Each row is a point. Before rounding, the points of a table are all equally far from one centre. They may lie mostly on one side of it. Where is the centre, to within rounding?
In the rows, 128 means zero.

Points:
[[ 91 210]
 [100 145]
 [ 93 152]
 [122 135]
 [ 94 151]
 [ 82 186]]
Centre: [131 183]

Points (10 x 4):
[[166  89 172 179]
 [129 114 124 210]
 [ 90 110 163 150]
 [139  80 170 181]
 [138 104 186 161]
 [175  99 116 207]
 [147  78 143 202]
 [128  70 153 189]
 [114  74 160 178]
 [ 76 121 134 150]]
Centre: [146 105 114 136]

Points, 16 rows:
[[148 166 103 128 180 126 187 184 164]
 [121 105 119 122 220 112 163 153  94]
 [176  51 103 132 207 107 116 119 116]
 [106 146 101 138 199  83 152 188 117]
 [156 146 132  83 208  92 130 204  96]
 [119  85 127 182 191 125 171 167 155]
 [170 153  88 113 211  72 153 165 154]
 [151 133 127 134 240 128 124 175 132]
 [107  84 103  93 179  49 101 157  91]
 [143 120 144  83 222  59 165 128 132]
 [124 122  53 148 174 113 135 152 103]
 [111  87  78 109 175  45 144 131 124]
 [137 103 119 119 215  71 152 199 115]
 [156 123  94 159 211 144 158 156 147]
 [109 157 113 104 196  84 170 140  95]
 [132 107 132 116 230 110 158 151  96]]
Centre: [153 119 147 120 133 104 117 143 141]

Points:
[[183 179 163  84 143 114 166 101 120 200 106 173]
 [161 166 126 106 154 111 220  97 102 170 129 151]
 [198 136 155 143 139 173 150  88  55 215 146 145]
 [140 166 111  65 101 129 179  85 114 186 130 184]
 [185 193 118 109 137 108 204 110  64 171 121 192]
 [164 132 100  92 152  72 180  76  80 153 124 181]
 [113 151 141  84 150  88 155  70 107 166 155 153]
 [132 140 107  92 139  92 167  82 131 209 131 212]
 [150 211 133 143 130 115 155  99  76 125 123 130]
 [164 164 119  71 180 133 163  95  94 134 131 185]
 [233 140  93  98 153 134 179 143 132 189 126 200]
 [136 145 139 107 181  82 175  91  66 173 125 182]
 [177 163 125 116 163 157 200 118 143 124 143 178]
 [172 153 106  88 152 108 198  88 106 186 109 189]
 [176 181 119  84 111 106 199  91  87 159 155 208]
 [138 147 143  72 153  82 154  95  92 180 118 212]
 [166 149 173  78 162  96 153 102  95 133 175 209]
 [202 152 133 134 132  77 150 138 165 110 132 207]
 [183 113 141  70 134 127 143  89  88 162  91 200]]
Centre: [165 136 121 136 121 119 133 137 101 168 153 172]

Points (27 x 20):
[[181 166 141 167 215 167 170 187 147 149  88  95 112 120 121  51 141 161
  146 133]
 [145 158 137 221 172 213 175 190 150 180 113 133 127  86 150  91 102 156
  141 169]
 [183 133 101 161 227 159 109 156 131 128 118 127 134 129 184  61 126 187
  189 134]
 [136  97 142 167 215 160 192 174 165 159 112  97 118 132 154  60 170 175
  157 148]
 [166 159 127 125 179 155 151 176 146 163 102 114 102  65 154  32 113 173
  165 118]
 [171 124 138 177 181 176 147 210 173 170 122  85 137 126 147  95 131 129
  130  78]
 [149 191 187 144 115 215 134 184 134 152  91  98 119 138  93  85 128 164
  180 136]
 [202 169 142 154 182 192 156 184 173 172 103 104 110 124 176  84 100 116
  188 125]
 [144 145 132 187 141 160 164 182 166 162  84 124  90 117 174  42 152 184
  119 148]
 [163 169  73 154 190 120 214 214 137 124 136  99 129 129 203  53 134 188
  136 147]
 [169 107 163 150 139 173 174 141 138 196  49  96 120 118 151  99 103 134
  142  93]
 [143 146 133 118 213 199 149 203 173 165  79  97  91 144 140  76 121 137
  148 129]
 [152 148 131 176 169 211 156 169 126 145 128  72 102  96 161  89  95 118
  175 104]
 [157 122 196 167 128 166 179 148 136 165 145 115  75 104 110  54 147 151
  142 139]
 [144  95 153 149 154 167 186 164 129 152  65  97 112 134 157  97 148 124
  179  83]
 [173 145 114 152 210 180 134 175 175 166  88 144 128 102 157  32 117 156
  123 139]
 [145 114 120 201 176 177 149 195 143 192 145  99 129 134 131  50  98 163
  181 130]
 [180  93 124 157 178 196 141 145 153 135 160  96 118  98 196  47 138 151
  186 156]
 [144 129 114 135 191 193 166 161 149 197 136 141  79 102 100  54 121 165
  184 131]
 [137 195 171 145 153 177 134 238 118 150 116 116 158 133 195  45 107 163
  161 143]
 [176 126 173 115 182 176 137 170 152 176  79 108  82  62 165  89 143 149
  165 155]
 [165 161 127 151 185 149 160 137 169 222 102  94  93  86 155  71 121 115
  167 119]
 [222  81 158 182 141 171 195 176 163 193 159 104 150 111 191  85 117 134
  111 163]
 [176 131 204 131 182 206 128 166 157 208 129 112 118 126 183  67 161 121
  122 160]
 [152 186 104 164 171 231 139 195 110 155  77 104 174 132 183  84  94 114
  115 111]
 [149 167 150 231 133 177 148 163 131 164 122 136  70 110 122 137 114 129
  180 170]
 [139 180 106 127 181 163 130 157 147 212 143 105  91 131 202  44 150 137
  177 113]]
Centre: [150 147 106 109 135 141 152 153 113 158 140 126 159 140 142 129 132 137
 131 182]
